Rows are points. Each copy is the shape, with its points in the same order, stretched, turned, moved and blurred by noise. Is it also mirrored, or only turned?
(in the rows, 128 means zero)

Shape (7 x 3)
[[138 183 100]
 [112 120 173]
 [141  76 166]
 [100  95  96]
 [189 157 115]
 [105 124 130]
 [173 148 139]]
Copy 1 (7 x 3)
[[ 99 204 123]
 [154 130 156]
 [129  84 159]
 [134 127  87]
 [ 65 157 151]
 [141 150 118]
 [ 87 151 166]]
Copy 1 is: mirrored
Copy 2 (7 x 3)
[[158 151 173]
 [100 155  95]
 [102 105 101]
 [169 129  90]
 [141 100 202]
 [142 151 104]
 [125 117 179]]
Copy 2 is: only turned
Copy 3 (7 x 3)
[[112 192 159]
 [163 153  81]
 [163  92  90]
 [ 82 112 114]
 [147 148 173]
 [117 148 105]
 [160 148 147]]
Copy 3 is: mirrored
Copy 4 (7 x 3)
[[135 170  92]
 [101 117 148]
 [117  75 141]
 [176 111 151]
 [122 130  68]
 [135 128 144]
 [112 127  88]]
Copy 4 is: mirrored

Shape (7 x 4)
[[164 104 132 154]
 [125 121 172 116]
 [122 107 106 166]
 [157 136 126 145]
 [137 119 132 159]
 [184 127  81 108]
 [165  92 187  42]]
Copy 1 (7 x 4)
[[126 114  88 139]
 [145  82 149 132]
 [ 91 133  89 125]
 [137 116 111 168]
 [111 113 107 142]
 [166 164 101 177]
 [228  86 167 117]]
Copy 1 is: only turned
Copy 2 (7 x 4)
[[125 121 153 166]
 [119 173 146 137]
 [155 120 137 141]
 [136 131 126 166]
 [147 139 141 153]
 [ 83  79  92 172]
 [ 23 133 138 139]]
Copy 2 is: mirrored
Copy 3 (7 x 4)
[[ 91 101 125 146]
 [107 159 126 127]
 [104  90 144 119]
 [120 107 132 150]
 [103 110 141 135]
 [140  77  94 157]
 [101 180  64 133]]
Copy 3 is: mirrored
Copy 4 (7 x 4)
[[168 111 142 143]
 [106  94  94 142]
 [137 147 178 161]
 [139 125 143 105]
 [134 115 150 141]
 [173 181 133 100]
 [135  92  17 148]]
Copy 4 is: only turned

Shape (10 x 6)
[[ 96 136  86 135 139 163]
 [186 111 172 115 168 107]
 [119 150 165 135 118 150]
 [147 117  99 159 127 117]
 [142 136 146 179  60 104]
 [ 87 112 116 133 130 138]
 [165 113  78 115 137 149]
 [174 124 161 163 167 170]
 [119 165  85 109 171 126]
 [122 180  56 116 162 116]]
Copy 1 (10 x 6)
[[144 120 110  77 136 127]
 [130 107 201 183  98 152]
 [131 132 127 135  83 138]
 [156 138 141 129 147 132]
 [150 183 140 175 102 112]
 [133 115 111 128 135 121]
 [145 128 157  89 153 101]
 [188  92 169 131  81 167]
 [111 134 149  82 135 160]
 [117 148 129  65 156 165]]
Copy 1 is: only turned
Copy 2 (10 x 6)
[[107 179 106 111 156 154]
 [190  75 188 102 118  98]
 [123 134 131 141 185 113]
 [155 138 100 138 110 130]
 [135 121  68 203 137  91]
 [ 96 154 105 108 148 116]
 [143 115 135 113  98 169]
 [191 112 119 110 178 159]
 [145 187 176 110 133 134]
 [150 209 168 129 118 141]]
Copy 2 is: only turned
Copy 3 (10 x 6)
[[162 131 131 154 111  92]
 [120 175 102 101 178 159]
 [109 125 159 120 133 125]
 [144 167 135 123  92 142]
 [ 82 149 193  93  46 161]
 [123 123 119 147  90 105]
 [181 177 114 106 125  97]
 [170 139 142  95 178 172]
 [154 174 118 185 156  91]
 [163 191 130 196 138  87]]
Copy 3 is: mirrored
